Each row of a before or after table is a point. One or more steps were done to the points. Then noise was added and the rows were shuffled. The steps act on columns, c1 being the first. Write out the steps. A step turns or swaps two columns, mirrors them in a line or flattens them onto one, adds a multiple of one to another, or multiplies or shifts one. Angles are multiples of 10 degrees, from the lower column toward the higher: turns from -170 to 170, lines from 10 to 170 but not 90. Use the fewest steps. Two steps may share a column if one is a turn and the other turns, adds or multiplies; they go together, in the order done. Otherwise the lowest column goes first.
In the rows, 128 means zero.

Before (14 x 2):
[[141  91]
 [203 207]
 [142 102]
 [103 127]
 [112 138]
 [102  84]
 [121  82]
 [131  85]
 [155 112]
 [102 110]
 [114 105]
 [149 100]
 [106 197]
 [166 129]]
After, 14 rows:
[[111 138]
 [118 146]
 [ 57 112]
 [164 160]
 [130 161]
 [156 115]
 [147  95]
 [143 149]
 [154 175]
 [168 146]
 [ 95  22]
 [156 129]
 [161 134]
 [162 123]]
Steps: mirror c1 and c2 in the line at 150 degrees

Before:
[[150 134 119 141  97 154]
 [119 103 136 145  98  99]
 [146 134 116 158 143 153]
 [ 99 111  89 131 139 148]
 [ 86 119 133 101 130 140]
 [132 125 116 120 155 148]
 [149 171 153 117 150 146]
 [102 170 140 139 139  82]
 [155 100 118  70 120 140]
 [125 132 152  74 172  98]]
After:
[[ 45 120 176 173 129 123]
 [118 131 193  94 175 226]
 [108 102 176  48  99 169]
 [134 126 156 175 158  98]
 [162 133 159 163 142  53]
 [179 102 160 187 121 152]
 [ 75 113 126 176 138  88]
 [170 137 156 178  97  70]
 [171 168 190 178 149 104]
 [ 77 168 180  16 139 208]]
Steps: multiply c1 by 2; shift c3 by 40; multiply c6 by 3; turn c4 and c6 by -130 degrees

Before:
[[115 136 103 139 106 171 136  55 154]
 [133 128 128 130 103 106  87  56 127]
 [149 142 167 168 155  75 148 145 121]
 [172  85 131  89 164 122 121 159 146]
 [127 123 181  73 153 129 111 112 125]
 [ 78 163  95 172  95 157 101 105  86]
 [142 172 116 145  87 141 164 172  76]
 [160 197 105 115  93 168 137 172  67]
 [117 159 133 172  98 147  86  87 167]
 [113 158 117 176  38 146 150 159 100]
 [197  99 206 164 163 107 141 171  84]]
After, 11 rows:
[[227 105 153 169 154 147 137 172 106]
 [160 121 200 139  75 130 107 118 129]
 [135 182  60  91 124  82 131 176 102]
 [120 143 131  49 191 108 144 162 112]
 [131 154  99  90 147 119 171 171 114]
 [173 134 158 157 157 181 147 143 133]
 [120 149 145 110 174 114  85  86 135]
 [ 69 152 134 100 173  98 100 110 109]
 [101 127 115 111 140  80 137  56 141]
 [131 126 114 109 139 152  85  61 125]
 [158  96  86 157  83 136 123 155 138]]
Steps: turn c1 and c3 by -40 degrees; multiply c3 by 1.6; multiply c2 by 0.7; mirror c4 and c5 in the line at 40 degrees; multiply c6 by -1; multiply c9 by 0.4

Before, 13 rows:
[[145  92 112 115 150 134 103 152 119  59 137 168  93 107]
 [130  33 172 155  94  60 117 118 139 120 122  79 159 168]
 [127  99 122 150  92  91 112  92 150  85 150  99 141 153]
 [162 132 132  87 165 135 124 146 103 103 150 130  75 138]
 [158 145 103 114 134 106  75 171  93  92 125 136  91 104]
 [147  91 168 154  66  79 145 104 120  83 104 120 153 148]
 [111 104 104  84 156 107 141 136  96 129 160 146  94  83]
 [202 101  89 102 114 103 117 144 129  88 127 131  94 115]
 [135  74 135 179 138  42 169 139 112  99 152  89 135 153]
 [116 123  86  74 167  95 139 175 118 106 136 160 102 142]
 [167 122 158 133  97  98  98 127 189  65  96 116 105  96]
 [151  85 151 148 106  60 144 166 124 118 193 127 152 153]
 [124 101 114 126 129  91 123 137 120 123 142 165  59 139]]
After (13 x 14):
[[128  99 160 150  91  87  97  90 153 135 179  70 153 148]
 [147  90 122 137 151 132  81 157 118 111 198 138  89 110]
 [132  33 166 143  95  60 102 112 136 120 137  46 173 162]
 [161 130 165 131 161 136 123 146 105 144 155  99  63 136]
 [150  82 249 132 100  62 159 167 123 185 158  99 157 154]
 [119 123  97 109 165  92 151 170 116 128 152 130  70 150]
 [159 146 101 132 134 101  22 174  95 115 160 107  95 102]
 [146  89 130 134  67  77 162 102 120  89 163  92 167 147]
 [165 119 111 139  95  99  71 128 187  75 180  82 115  91]
 [113 106 151 102 158 107 153 135  95 158 137 117  74  90]
 [123 103 137 176 125  89 109 135 121 137 132 130  73 128]
 [201  98  91 125 108 103 108 145 130 113 165 104  86 115]
 [137  72 169 170 138  42 208 140 107 141 160  59 164 142]]
Steps: add 1.5 times c11 to c3; turn c10 and c11 by -70 degrees; turn c4 and c13 by 40 degrees; turn c4 and c14 by -20 degrees; multiply c7 by 2; shift c12 by -30

Before, 8 rows:
[[212 140  59  80  85 215 123 114 168 149 106 181 112 166  93 163 125 135
   55 142]
 [131 112  94 146 120 139 108  79 181  98 169  94 113 144 135 160 158 145
  179 141]
 [101  95 158  78 155 144 156 109 138 136  91  82 159 140 109 119 155 100
  184 100]
 [ 90  85 145  92 149 176 160 113  94  98  95 128 163 127 115 107  81 110
  163 100]
 [100  89 129 111 102 157 191 160 158 128 118 150 163 121 120  66 113 101
  177 113]
 [ 93  47 134 101 121 164 193 112 142 125 152 141 146  96 140 141 121  97
  159 137]
 [134 136  70 158  98 182 125  94 190 130 133 105  76 143 112 146 186 172
  105 198]
 [191  97  98 107 117 162 132 128 139 155  85 194  84 184 109 129 121 132
   78 144]]
After, 8 rows:
[[101  95  78  90 156 145 157  84 138 136  82 147 158 140 108 120 141 100
  184 100]
 [131 103 102 156 122 138 107  80 181 100 113  87 112 144 135 160 103 146
  178 142]
 [101  90 148 105 102 155 191 155 156 128  88 134 164 121 121  64 146 101
  176 112]
 [134 136 115 174  98 182 127  74 192 131  70  68  75 144 112 147 130 173
  104 199]
 [212 147 191  82  85 214 122 109 168 149  66  71 112 163  93 164 126 134
   56 142]
 [ 89  77 125  79 149 175 158 142  94  99 129 144 162 127 114 108  96 112
  163  99]
 [191 106 199 105 117 162 131 128 139 155  74 109  84 184 110 130 128 131
   78 145]
 [ 93  46 139 100 122 163 194 114 144 125 138 136 146  96 141 141 117 100
  160 137]]
Steps: add 0.3 times c10 to c2; mirror c3 and c12 in the line at 50 degrees; turn c4 and c17 by -20 degrees; turn c8 and c17 by 50 degrees; add -1 times c9 to c11
